Every row gives one point. Each copy is the shape, with its points in the same order, stretched, turned, moved and blurred by noise. Is it also mirrored, or only turned?
(in the rows, 128 means zero)

Shape, 8 rows:
[[163 119]
 [ 91 145]
 [ 72 118]
 [ 71  66]
 [169 131]
 [123 138]
 [146 133]
 [132 120]]
Copy 1, 8 rows:
[[171 146]
 [106 126]
 [109 101]
 [138  68]
 [169 158]
 [132 140]
 [150 148]
 [149 132]]
Copy 1 is: only turned
Copy 2, 8 rows:
[[165 145]
 [ 89 156]
 [ 85 138]
 [104  92]
 [177 155]
 [130 156]
 [152 165]
 [149 143]]
Copy 2 is: only turned
Copy 3, 8 rows:
[[127 156]
 [ 88  91]
 [112  70]
 [171  61]
 [117 163]
 [101 121]
 [110 144]
 [122 126]]
Copy 3 is: only turned
Copy 4:
[[163 118]
 [ 76 122]
 [ 85 162]
 [124 205]
 [164 107]
 [121 113]
 [131 112]
 [132 131]]
Copy 4 is: mirrored

Shape:
[[106  78 117 147]
 [172 140  95  95]
 [117 114 103 169]
 [169 153 103 107]
 [122 140 169 120]
 [138 160  98  89]
 [ 96 110 107 152]
 [ 93 101 115 161]
 [ 90 108 152 174]
 [120 147 158 100]]
Copy 1, 10 rows:
[[102 145  62 131]
 [174 127 145 104]
 [126 157  69 167]
 [169 132 151 118]
 [ 97 148 161 129]
 [165 165 153 116]
 [120 179  76 148]
 [107 169  67 156]
 [ 76 162  80 170]
 [110 155 167 111]]
Copy 1 is: only turned
Copy 2, 10 rows:
[[ 84  78 132 139]
 [111 167  94 138]
 [ 86 105 130  98]
 [116 161 105 133]
 [142 122 159 148]
 [102 167 126 151]
 [ 74 100 152 130]
 [ 76  84 158 118]
 [110  84 171 117]
 [132 133 156 159]]
Copy 2 is: mirrored
Copy 3, 10 rows:
[[ 98  90  96 118]
 [174 169  91 121]
 [ 76 135 104 127]
 [164 177 109 134]
 [142 115 169 147]
 [162 174 119 100]
 [ 85 120 112 105]
 [ 75 109 110 116]
 [ 73  96 147 142]
 [158 125 164 127]]
Copy 3 is: only turned

Shape (14 x 8):
[[ 52 101 157 147 123  95 111 148]
 [113 159 181 110 107 143 117 143]
 [103 119  89 108 142 164 131  98]
 [141 132 137 138 107 125 107  72]
 [141 117 125 125 120 156  93  87]
 [113 107 131 141 142 163 144  96]
 [ 98 115 134 142 132 110 144 132]
 [124 100 127 128 165 153 116 120]
 [135  84 167 121 124 132 115  97]
 [112 102 120 163 141 171 118 232]
 [134 133  86  82 145 150 135 132]
 [133  93 150 161 168  96 120  91]
 [128 124 164 120 153 141  90  73]
 [134 125 114 185 101  88 145 144]]
Copy 1 (14 x 8):
[[ 83 147 198 170 131 119  91 111]
 [126 170 140 129 118 155 164 138]
 [128 117 130  82 153  78 119 128]
 [166 147 151 118  81  99 128 158]
 [166 134 150  91 102 117 125 155]
 [144 104 160 104 117  95 148 111]
 [108 116 160 160 116 100 126 114]
 [139  98 146 104 117 124 115 100]
 [131 132 170  96  63 123 125 113]
 [ 99  46 151 157 174 179 136 131]
 [108 117  90  86 141 104 121 128]
 [158 101 164 152  75 105  93  89]
 [180 160 158 101  88 132 115 109]
 [114  90 144 196  97 100 130 164]]
Copy 1 is: mirrored
Copy 2, 14 rows:
[[ 60 115 129  64 199 118 109 113]
 [ 89 114 133  79 117 140 111 176]
 [133 129  63 109 115 126 126 100]
 [115 163 135 102 100  80  87 128]
 [130 141  99 110 103 100  66 121]
 [112 140 101 124 118 149  98  96]
 [105 128 135 106 158 123 130 111]
 [142 129 103 111 140 150  83 114]
 [122 123 146  87 116 118  63 113]
 [102  71  91 180 198 174  94 153]
 [170 103  78 116 115 125 141 130]
 [137 176 169 105 162 123  75 103]
 [132 165 121  64 113 133  60 131]
 [106 147 169 173 166  73 133 127]]
Copy 2 is: only turned
Copy 3, 14 rows:
[[ 78  99 122 107 126  98  78  57]
 [ 64 154 153 129 131 116 101 116]
 [118 145  57 104 103 151 114  97]
 [176 160 131 109 113 143  63  97]
 [145 142 110 111  94 179  75 119]
 [123 139 108  87 107 165 117  78]
 [122 126 111  95 125 101 116  83]
 [118 108  98  83 111 174 115 121]
 [138 137 137  69 102 155  76 114]
 [ 53  42 132 143  82 149 184 125]
 [122 139  66 118 115 125 145 151]
 [167 110 132  65 145 147  84  93]
 [127 140 123  92 135 179  56 118]
 [173 119 146 125 114  83 127  75]]
Copy 3 is: only turned
Copy 4:
[[106  64 138 155 107  96 104 189]
 [ 94  72 134 123 121 162 122 100]
 [106 137  92 116 184  88 159 115]
 [117 117  95 141 151 120  78  82]
 [127 115  80 135 181 134 113  93]
 [123 117 100 166 154  88 151 107]
 [117 113 142 155 118  93 118 148]
 [145 104 117 154 173 109 150 124]
 [157  83  90 148 132 110 115 109]
 [141 124 159 179 133 181 182 206]
 [122 150 123  88 175 118 158 117]
 [161  95 140 189 144  83  96 120]
 [128  68 103 145 181 115 113  74]
 [125 163 155 180  95 124  80 160]]
Copy 4 is: only turned

Shape:
[[137 124 149  94  81 150  61 115 119 120 137]
 [ 96 120  95 148 120 130 200 124 136 133 117]
 [120 172 154 131 151  55  73 145 133 128 134]
 [ 87 151 141 108 162 113 144 127  99 150 152]
 [141 136  89 146 118  87 113 146 134 129  89]
 [166 141 137 139 125 105 134  98 121 117 144]
 [135 151 150 140 144 171 140 112 127 123  72]
 [124  57 109 106 109  98 136 135 187 138  73]
 [ 98 171  92 160 188 107 124 141 161  97 148]
 [ 70 123 129 154  95 113 116  93 129 102 202]
 [136 149 122 162  95 100 135 101 173 125 128]
 [123 157 134 170 140 116 111 149 162 122 182]
 [ 73 146 133 108 124  92 141 164 154  80 142]
 [144 103 162 175 105 107 175 107 118 118 114]]
Copy 1, 14 rows:
[[162 176  93 129  92  91  85 153 132 169 116]
 [100 128 156 136 151 183 139  82 147 112  88]
 [ 98 156 146 117 140  97 153 197 130  98 174]
 [ 88 131 131 159 121 159  91 174 119  86 116]
 [125 180 158  91 168 154 150 112 139 137 155]
 [154 130 161 131 122 123 135 147  98 137 111]
 [134 116 113  58 134 145  88 122 134 129  97]
 [ 90 151 181  82 140 135 133  68 195 162 141]
 [122 143 168 125 191 126 136 142 154  56 150]
 [105 168 127 203 119  79 124 136 125 103  72]
 [123 133 140 127 121 106 165  95 121 124 111]
 [133 124 114 164 159  94 146 155 147 106 142]
 [111 162 141 137 125 136 155 154 189  72 116]
 [104 111 151 117 137 140 156 119 130 153  66]]
Copy 1 is: mirrored
Copy 2, 14 rows:
[[139 141 140 136 117 197  84 108 153 169 129]
 [122  79 108 154 131 130 139 149 112  89  94]
 [139 190 132 111 128 119 175 131 133 114 149]
 [138 113 131 143 129 105 174 109 120 139 154]
 [130 164 109 129 122 154 123 173  92  84 116]
 [137 156  92 161  95 128 125 108 146 115  93]
 [193  85 111 148  89 186 112 132 157  81 129]
 [ 99 108 117  59 110 166 109 191  94 116  89]
 [108 142  78 143 147 112 174 159 149  71 152]
 [ 80 119 167 150 167 108 133 100 170 142  94]
 [115 142 122 155 122 171 142 128 153  90  57]
 [147 155  87 151 157 122 157 136 173 119 109]
 [109 125 153 137 128 125 186 173 146 148 146]
 [173  98 130 143  95  95 105 129 157  97  48]]
Copy 2 is: only turned
Copy 3, 14 rows:
[[145 175 101 120 126 142  88  91 195 155 160]
 [106  64  88 114 132  99 156 121 117 103 115]
 [159 208 137 110  95 167 154 189 123 174 106]
 [107 146 100 167 156 168 192 145 131 140 118]
 [129 120 147  68 115 102 122 164 125 148 108]
 [151 168 122 129 139  89 142 102 108 147 120]
 [132 117 121 147 153 153  99  66 130 138  59]
 [141  38  84  30 124 106 103 133 142 187 141]
 [185 120 143 162  91 147 127 212 107 146  72]
 [142 170  74 162  60 102 154 133 160 135 167]
 [173 131 132  88  95  95 137 109 109 121 108]
 [184 156 148 154  83 143 118 160  85 143 138]
 [150 135  53 107 105 156 125 204 145 128 112]
 [103 150  86 118 109  76 133  65  85 143 124]]
Copy 3 is: mirrored
